Every row gives one point. Each copy is the shape, with its points in the same order, stretched, turned, moved and blurred by noise. Is it also mirrored, or only turned?

Shape (7 x 3):
[[ 16  -9   1]
 [-33  17 -56]
 [-12  20  35]
 [-20 -44 -48]
 [  5  13 -28]
 [ 14 -34  23]
 [ 10  -7  25]]
Copy 1 (7 x 3):
[[  5 -11  10]
 [-12 -30 -57]
 [  0  48 -30]
 [-50 -68   0]
 [ 26 -14 -22]
 [-12  -8  31]
 [  4  11  10]]
Copy 1 is: only turned
Copy 2 (7 x 3):
[[ 10  -6  25]
 [-17 -60 -31]
 [  1  30 -11]
 [ 31 -68  -2]
 [-15 -28   8]
 [ 37   4  28]
 [ 17  16  17]]
Copy 2 is: mirrored

Shape, 12 rows:
[[ 18   6   9 -13  33  47]
 [ 19 -30 -18  -3  28  -4]
 [ 12   6 -74  35   3 -32]
 [  1  35   7 -22  20 -35]
 [  8  61 -21 -22  -1 -30]
 [  3 -13   2 -15  38 120]
 [  6 -30   4 -23   0 -36]
 [-21 -37   0  -2  18 -19]
 [ 13  -5   6  69   7  -3]
 [-17  -4   8  28   3 -35]
 [ 18 -31  14 -23  -2   7]
 [ -2  -5 -15 -23 -13   2]]
Copy 1 (12 x 6):
[[-15 -11  -5   3  49  15]
 [-11 -28 -13 -11 -11  -5]
 [  3 -20 -27  14  -8 -80]
 [ -8  56   3  -2  -9 -19]
 [  7  62   3  -1   8 -57]
 [-35 -60  24  -1  93  42]
 [ 26  -8   6 -16 -50  -2]
 [-15 -25  16   5 -36  13]
 [ 10 -37 -34  54   1 -11]
 [  2  -4  -6  35 -37 -11]
 [ 25 -29  -3 -17 -16  11]
 [ 18  -7  23  -6  -7 -20]]
Copy 1 is: mirrored
Copy 2, 12 rows:
[[ -8  -1  27  -1 -18  32]
 [ 20 -16 -11  23  19  -2]
 [-18  18 -22  25  65 -55]
 [ 15 -12  24 -44  47  14]
 [ -1  29  40 -45  50 -11]
 [-27  23  13  16 -74  52]
 [ 42 -29  -9  -9  17 -21]
 [ 22 -42 -39  -9  17  -5]
 [-46 -65 -10  14  17 -31]
 [ -8 -56 -22 -24  33 -24]
 [ 27 -21   8   1 -21 -13]
 [ 14  14   1 -15  -4 -25]]
Copy 2 is: only turned
Copy 3 (12 x 6):
[[-21   4  25 -20  44  43]
 [ 12 -24 -15  13  41  24]
 [ 32  30 -68  46  -2  20]
 [  2  19  -3  -3  50 -27]
 [-12  57 -23   9  27 -22]
 [-48  -2  60 -21  21  94]
 [ -1 -43 -24   4  42 -19]
 [ 17 -41 -12  23  25  -6]
 [ 43 -16  -6 -26 -18  12]
 [ 24 -28 -17  -5  -5 -25]
 [-26 -35  -3 -19  41  11]
 [-27 -17 -22   7  19  -2]]
Copy 3 is: only turned
Copy 4:
[[-25 -16  -7 -19   3  48]
 [  9   0 -41 -18   0  13]
 [ 15  47 -48  26 -40   2]
 [-17  30  -6   5  31   0]
 [-36  40 -14  29  18   4]
 [-44 -56   1 -44 -35  68]
 [  9  -4 -34  -5  23 -22]
 [ 14  -1 -15 -22  -5 -23]
 [ 48   9   3  18 -23  25]
 [ 27  18   4   8  -5 -19]
 [ -3 -31 -28 -10  19   7]
 [-20  -8 -24   5  -2  -9]]
Copy 4 is: mirrored

Shape, 11 rows:
[[-41 -23   5 -22  25   9  81  37]
 [ 13  33  12   0 -25   8 -12   7]
 [ 42   6   7  19   5  13   1 -13]
 [-43 -20   0 -11  27  24  20  33]
 [  3  25  -9   0  12 -21   1 -24]
 [-21 -40   3 -10  10 -35  34  27]
 [ -1  11  -3  34 -32 -16  11  -7]
 [  6  13  43   4 -16  26 -13 -29]
 [-24 -42 -90 -18  -9 -32  23 -24]
 [-35   7  -6  -2 -18   5   8 -22]
 [-14   9  19  52  -5  -8   1   0]]
Copy 1:
[[  30    2   31   15  -57  -80   81   28]
 [   4   27  -32   -2    9   18   -8  -16]
 [  17  -26  -16   27   24    7    5  -50]
 [   8  -29    8   20  -47  -26   38   46]
 [  24   -4  -10  -26   43  -15   -6  -10]
 [ -26   -3   29   -1    9  -58   57   25]
 [   1   25   -8   24   20  -38  -13  -16]
 [  21   17   19   22   13   49  -10  -27]
 [ -41  -28   25  -68  -10 -102  -29  -16]
 [   7   21   18   -6  -10  -18  -20    5]
 [  15    3   -4   57   38  -21    1    9]]
Copy 1 is: mirrored
Copy 2 (11 x 8):
[[-19 -23 -76 -20  32  32  27 -17]
 [ 10   5  16  40   7 -16  13  14]
 [ 16  10   0  20   8 -15 -21 -31]
 [  2  17 -60  -9  18  25   2   8]
 [-29  -1   8  17  -1  20 -36  -3]
 [-18 -33 -33 -45 -20  16   6  -6]
 [  5 -23  11  38 -37  22   7  -1]
 [ 30   9  33  26  29  24  -5   2]
 [-90  36  -1 -15 -87  43  10 -23]
 [-13  16  14  25  -2  53  -1  12]
 [ 35 -25 -17  28 -15  36 -26  12]]
Copy 2 is: only turned
Copy 3, 11 rows:
[[ -8 -28 -10  10  42  59  53  35]
 [ 16 -17  -4  -7 -30 -10 -28  31]
 [ 17 -25 -29  15 -26  13 -37 -20]
 [ 11  -1  22  -9  31  26  25  17]
 [ -4 -34 -34 -33   5  -4   4  -1]
 [-36  -7 -27  14  19  26  47   4]
 [-39 -38 -26  -5   3   5 -34   6]
 [ 14  -7   0 -22 -58  31 -38  -4]
 [-44  12 -86 -30  94  13  -9 -11]
 [-18 -12 -13 -46  17  23 -18  12]
 [-39 -49   7  -5   0   5 -21 -10]]
Copy 3 is: mirrored

Shape, 16 rows:
[[ -2 -37  20  -4  36 -46  16  14 -36 -14 -29]
 [ 38  15 -42  22 -10 -34 -11 -35  39  53  25]
 [ 34   5 -25   8   1  -6  36 -36 -54  34 -33]
 [ 13  39  44  11  38  17  21  39 -29 -25  35]
 [ 41 -28   2 -42 -11 -59  17  49 -40   5  12]
 [  6  18 -40  32  30  29 -15  44 -14   6 -41]
 [-19 -20  38  17 -35 -19 -23  31 -35  41  29]
 [-14  39  19  32  -2  -1  35  -8  33  -3  46]
 [ 38 -29   9  15 -15   9 -25  12 -42   7  42]
 [ 40 -25 -10 -12  49  -9 -30 -12   7   2  46]
 [-27 -19 -36 -33  -2 -52 -13 -13  19  -8   1]
 [  5   4  26  30 -14 -31  -7  13  37 -25 -20]
 [ 22  23 -19 -41  15  11  27 -22  -6  26  -5]
 [ 39   1 -24  15  28 -27 -11  18 -48  -5 -20]
 [ -6 -25 -14  29  44   1  30 -34  28  -5  14]
 [  4   3 -32 -18   5   9 -17  13 -25  11  -4]]
Copy 1, 16 rows:
[[-47 -37  21 -35 -30  10 -13 -30   7  15 -52]
 [ 49   7 -71 -29  38 -62 -54  -9 -21  23  31]
 [ -8  12 -71 -15 -33 -29 -38  12 -16 -15 -60]
 [ 34  21  47  31  -3  49   1 -17  -9  25 -37]
 [-10 -33  47 -31 -55 -37 -55 -18  -1  31 -20]
 [  5   4   8  14  52 -40   9   4  29 -10 -58]
 [-16 -19  17   6 -34 -29  -1  42 -12  60  -2]
 [ 65  23 -12  19  14  21  28 -36 -23  -1  28]
 [ 12 -31  13  34  -5 -21 -57  26 -23  62  -6]
 [ 43 -35  -4  -7  26   8 -74  -2   9  67  -5]
 [ -3 -43 -14 -35   2  -4 -25  -4  34  -6  26]
 [-17  11  14  23  11  -3   9 -74  10   6  27]
 [ 45  26 -50  -4 -14   1 -35  22  29 -15 -33]
 [-16  -8  11 -16  15 -27 -57 -10 -12   5 -48]
 [ 52 -28 -53   3  25   9  -4 -36   1   1  -5]
 [ 10 -11  -4   9   8 -15 -33  31  29   2 -27]]
Copy 1 is: only turned
Copy 2 (16 x 11):
[[ 19  19 -13 -66  11 -45 -36  -1  13  20  24]
 [  6  -3  22  66  -3 -55  16   7  27 -16  14]
 [ -5  15 -21   3 -22 -55 -12 -10 -35 -46  32]
 [-35  42  15 -50 -15   5   9   7  21   0  22]
 [ 65   1 -16 -49 -22 -30   3  32  60 -16  58]
 [-39  42 -36  23   3 -17 -26  32 -13   7 -13]
 [  4 -28  27 -21 -20 -43   4  66   2  30  20]
 [-12   1  34 -12   2 -13  37 -14  20 -10 -16]
 [ -1  -6  27  -1 -28 -30 -38  61  12 -20  32]
 [ -5  10  29  16  32  -6 -36   0  37  -5  44]
 [ 42 -32 -31   5  10 -10 -21 -19  25  25  24]
 [ 31  23  12 -16 -26 -25   2  -4  19  31 -25]
 [ 11  18 -21   6  17  -8  15 -28 -13 -28  56]
 [ -9  34 -24 -13 -22 -40 -42  16  21  -7  24]
 [-12  15  23  -4  46 -13 -16 -30  -7  -8 -15]
 [  1   6 -16  10  -1  -2 -21  13  -4  -5  34]]
Copy 2 is: only turned

Shape (18 x 12):
[[ 29  26  18 -26  -4  33  52 -25  -4  -5  -6 -21]
 [ 15 -15   7 -30   4  39  20 -43 -36   7   1 -18]
 [  6  23 -10  24  20  31  35  39  20   9 -56  42]
 [ 22   1   3  36  29 -26 -53  -1   3 -18  12  11]
 [ 20  27  -9  -4  -2  -1  32  52 -11  -6 -36  32]
 [ 22  13  52  -1 -18   8 -10   3 -21 -34 -43 -11]
 [ 15 -39   0 -18  33  24 -14  -4  -5 -16   9  35]
 [  2 -27  17  15  52 -27  -7  -2  16   0   8 -21]
 [ 42 -42  42  -7  32 -10 -44  50   7  11  -1   6]
 [ -4 -23 -23 -40  22  37   2  -3 -21 -14   0 -22]
 [  3  31 -23   1 -52 -18 -21  22 -17  10  17   2]
 [ 14  -8  -8 -21 -21 -30   8 -33  51  17 -45  13]
 [-19 -21 -36  49  -2  30  -9  57  10  46   9  -7]
 [-52 -16  13 -46 -26   7 -26  26  14 -18  46 -15]
 [-31  30 -36 -10  28  27  20   5  12  49  25 -12]
 [ 39  -7  38 -25 -34  18  62  12  22   0  -9  31]
 [ -4   6 -21  26 -68  -1  -9 -17 -55  -3  -9 -45]
 [-10 -27  21   8  -5  19   3  35 -34   7  -6  46]]
Copy 1:
[[-27  13  49  -4  22  39  -5 -51  -8 -33  35 -10]
 [-13   9  48 -58   0  20  -3 -58 -13 -11  25 -15]
 [ 26  28 -50  28 -13  20  22 -18  41  -7  17  39]
 [  7  30 -17   3 -13 -44 -26  12 -30 -10  17   8]
 [-13  11 -38  26  -8  34  14  -5  24 -40  26   5]
 [ -9  32  17  -7  17  32 -63 -14 -23   1  37 -31]
 [ 21   7  12 -37 -27 -10 -19  -8  17 -35  26  19]
 [ 28  -2  11   6 -27 -23   0   8 -14  -3  61  10]
 [ 40  27 -18 -22  -9 -25 -17  22  14 -43  86  -8]
 [  7 -15  16 -33 -22  -3  -7 -49   7 -24  20 -21]
 [-43  -1 -24 -14  46 -16 -14 -13 -19 -17  -7 -26]
 [ 52 -17 -28   4  42  38   3  26 -33 -44  16  24]
 [  6  -8 -49 -12   4 -52  16 -37  40  29  33  18]
 [ -9 -43  37 -23  38 -31 -50  13  25  -4   5 -38]
 [  9   2 -10  -6   5 -37  62 -44  21  -4  -9  -2]
 [-20   0  34  -2  39  62 -17   7  31 -51  63  26]
 [-65 -16   2 -33  36   6 -40 -62 -54  40   1 -34]
 [-12  13  -4 -37 -16   3 -14  -1  44  14  26   5]]
Copy 1 is: mirrored
Copy 2, 18 rows:
[[ 41  37 -17  -6 -24   5  14   1  -7  21 -15   9]
 [ 37  14 -48 -15  -6  49  23  -5 -18  -2   7 -35]
 [  4   3 -15  19 -15 -65 -16  38   6  30  13 -19]
 [-33 -20 -33  65  35  11   4   8 -42 -17  16   1]
 [  0  37 -17  -5  10 -54  -6  17  30  20  19  20]
 [-12  56 -35  -3 -25 -23  16   7 -52 -15  47  35]
 [ -5 -10 -34   9  44  12   2  18 -39  -6  -9 -51]
 [-31 -40 -24  18  23  23  23  -9 -27   3  -7 -10]
 [-54  -5  20   2  51  12  41  31 -50   8  46  19]
 [ 51  -3 -31 -15  20  14 -12 -30  -2 -21  15 -35]
 [ -4  25  -4  19  21  17 -16   8  53 -37  20  35]
 [ 27 -37  -3  -6  18  15  17  51   0 -12 -43  38]
 [-30 -35  19  26  13   7  -6   7  50 -29  49 -50]
 [-34  11  12 -25  36  18 -57 -24  28 -50 -17   2]
 [ 26 -36  -3  27   8  34 -43  -9  56  21 -22 -24]
 [-17  47  16 -37   2 -21  32  50  -1  18 -35   7]
 [ 20  34 -49   1 -25  32  20 -24  38 -79  59   1]
 [-60  28 -39 -16  12   0   3  28   4  -8  27 -42]]
Copy 2 is: only turned
Copy 3, 18 rows:
[[-19  30  -3 -16 -22 -29 -17  21 -28 -29  51  12]
 [ 16   4 -13 -13  -8  -7   1  25 -27 -47  32  24]
 [  0  47  20 -26 -25  22   7   3  -5  44  13  68]
 [ -8 -35 -36  41 -28  15  41 -26  23  19  -7  -2]
 [-16  46   5 -18  -1  -6 -18 -20  19  -5  20  54]
 [-25   9 -17  26   3 -43  -9 -24 -33 -17  27  50]
 [  7  19 -28   5  11  25  48   8   3 -10  -4  29]
 [ 19  -9 -10  32 -43 -19  39  24  16  23 -15   1]
 [  3  29 -56  37  -2 -17  28 -16   6   5 -49  11]
 [ 32  42   1   2   5  11   9  20 -15 -37  28  22]
 [ -5 -19  -8   1  21   5 -45 -43  24 -30  21 -15]
 [-41   0  35 -18 -21  -4   8 -26 -26 -29 -25  -3]
 [ 60   0  12   1  -9  41 -21  34  25  51  -5  18]
 [ 29  20   3  27  63 -24  -6  -6   7  -8  25 -33]
 [ 46  26  12 -26 -26  22   4  12  15  30  28 -28]
 [-50  37  -4 -24  27 -27 -19  28 -20 -22  15  36]
 [ 25 -46  17  17   8  -2 -67   0  -1 -53  46  28]
 [ 20  12 -15 -14  32   4   5   9  15   9   6  59]]
Copy 3 is: mirrored
Copy 4, 18 rows:
[[  3  27  45  11  14  14 -34 -14 -55 -30  46  -7]
 [ 28  13  27 -15 -25  15 -43 -27 -20 -53  45  47]
 [-12 -16  -8  24  18  11  17  46 -54 -10  56 -65]
 [ 19 -12 -36 -48  29  -9  28  28  56  -9 -15  41]
 [-57  19   0  25   0   1   1  55 -27   5  42 -43]
 [ -6  20 -12 -40  -6  -5   1  32 -47   1   3  20]
 [ 10   2 -11 -30 -23  13 -21  32  14 -68 -10  12]
 [ 20  -5 -12 -49   3  -2  35 -37  39 -23  15  -6]
 [-23 -10   0 -75 -40 -13 -20  42  25  17 -21   3]
 [-10   8 -17  -1 -23 -21 -47 -29 -11 -63  33  19]
 [-14  14 -10  25  11  13 -23  22  19  51  21  43]
 [ 48  43 -45 -14 -17  51 -14   7 -25  -1  51 -45]
 [ 21 -54   5  28  -3 -46  -2   4  20  34  40   1]
 [-10  -5  -7  -1  -6  18 -42 -50   1  10 -60  14]
 [-10 -48   3  33  31  18 -23 -59 -17 -11  59 -10]
 [  8  42  68  11 -26  38 -19  47 -48  12  21 -51]
 [ 50  23 -14  26  -1 -27  -8 -13  17  31  41  89]
 [-12 -23  21   2 -35  20   3  36  -3 -13   0  20]]
Copy 4 is: only turned

Shape, 16 rows:
[[ 34 -20  11  27 -47   0   5 -26  -1   3  12 -31]
 [ 28  36   3  30  -7 -25 -34   3  35   2 -49  -8]
 [-38   7 -21 -10   7 -30 -14 -36 -42 -32  44  19]
 [ -3   3  18  55  -5   5  25 -35  -3   7 -28 -11]
 [-22 -20 -14   2   5  49  -2 -23 -16  10  50  -3]
 [-15 -18 -19  24 -28  17  14  -9  24  10  -1 -37]
 [-28 -16 -17 -26  12 -34  10 -27 -20  34  43  37]
 [ 17  16  23  23   8 -36   1   1  20   1   9 -13]
 [-21 -49 -41 -12 -10   5   5 -25 -57   4   8   4]
 [-19 -36 -14 -48  53 -17 -18 -63 -35   2  38   4]
 [ -8  14  22 -10 -44  21  23 -25  15   5 -17 -31]
 [ 16   0  15  18  16 -42  14  10  40 -37 -29   2]
 [ 35  11  10  13 -19  24  28   5   7 -12 -16 -12]
 [ 31   9  45  19   3 -13 -13  20   5  -2 -45  14]
 [-23 -15  32  -3  19 -33 -20  14 -22  -3  -3 -13]
 [-19  -7 -35 -32  36  -5  17 -24 -67  23  43 -25]]
Copy 1:
[[ -9 -31  -7 -22 -30  -6  37   3 -25 -21  33 -38]
 [ 20  22 -18 -57 -43   2  24  15  -9  -9   4  24]
 [-36  17 -17  20  54  -3   0   7 -13 -32 -54 -45]
 [ 34 -14   2 -18 -49  -2 -11   2 -25 -12 -30 -27]
 [-45   5  16  20  19 -24 -31 -35 -24 -12   1 -41]
 [-12 -36   7 -34 -25  15   5  -5 -15  25  10 -31]
 [ -7 -16 -15  12  44 -42 -19 -13   7 -23 -31  -9]
 [  7  19  23 -12 -25 -25  35  18  18 -23  -6 -15]
 [-26 -43 -35  27  20  28 -47 -16  -1  -5 -16 -27]
 [-34  -3  13  -3  63 -19 -67 -21  -4 -56 -41   1]
 [  4 -20   2 -20 -21 -10   4  40 -44  20   8 -18]
 [ 44  22  25 -37   0  25  23  34  26 -10  -7  -9]
 [ -1 -13  11  16 -30   7  27  23 -13   0  21  -6]
 [ 38  36   2  -1 -32  -9  13  34  28 -23  23   8]
 [ -2  34  -4   9  -4 -12 -19  42  49 -30  -6 -19]
 [-81 -30  -2  54  18 -23 -42  -1  16 -33 -45   6]]
Copy 1 is: mirrored
Copy 2:
[[  6  22  14   2 -44  35 -12 -52  -6 -23   5  11]
 [ 34  35   9  54 -11 -22 -36   3 -25 -20 -54  16]
 [ -2 -15 -16  -6 -30 -12  65  -4  18  -2  17 -76]
 [ 17 -12  20  10   8  49 -22   1 -15 -12 -28  -8]
 [-37 -26  28 -21   9  16  52 -59 -25  11  30 -19]
 [-30  24   1   5  17  41 -14 -56 -20   1   2 -11]
 [-41  26  19 -18 -15   6  94  19  12   8  15 -28]
 [ 11  22  24  49 -29  11 -14   9 -21  -3  15   1]
 [ -2  -7  -6 -38  22  11  56 -40  48  22   4 -35]
 [  2 -11  27  -5  27 -20 121 -19  33 -27  47 -36]
 [ -6  17   5 -15   6  29 -18  -7 -48 -32  16  -1]
 [ 19  16 -16  63   0   0 -40  22   6 -13   5  25]
 [ 21  -6  -4   7   0  19 -32 -33 -44   7   8  42]
 [ 45   0  43  35  -3 -29 -57  26   0  -7 -35  29]
 [ 18  17  44  21   4 -20  -9  16  26  -6  13 -38]
 [ 29   3  27 -22  36   9  90 -26  -4  42  47 -46]]
Copy 2 is: only turned
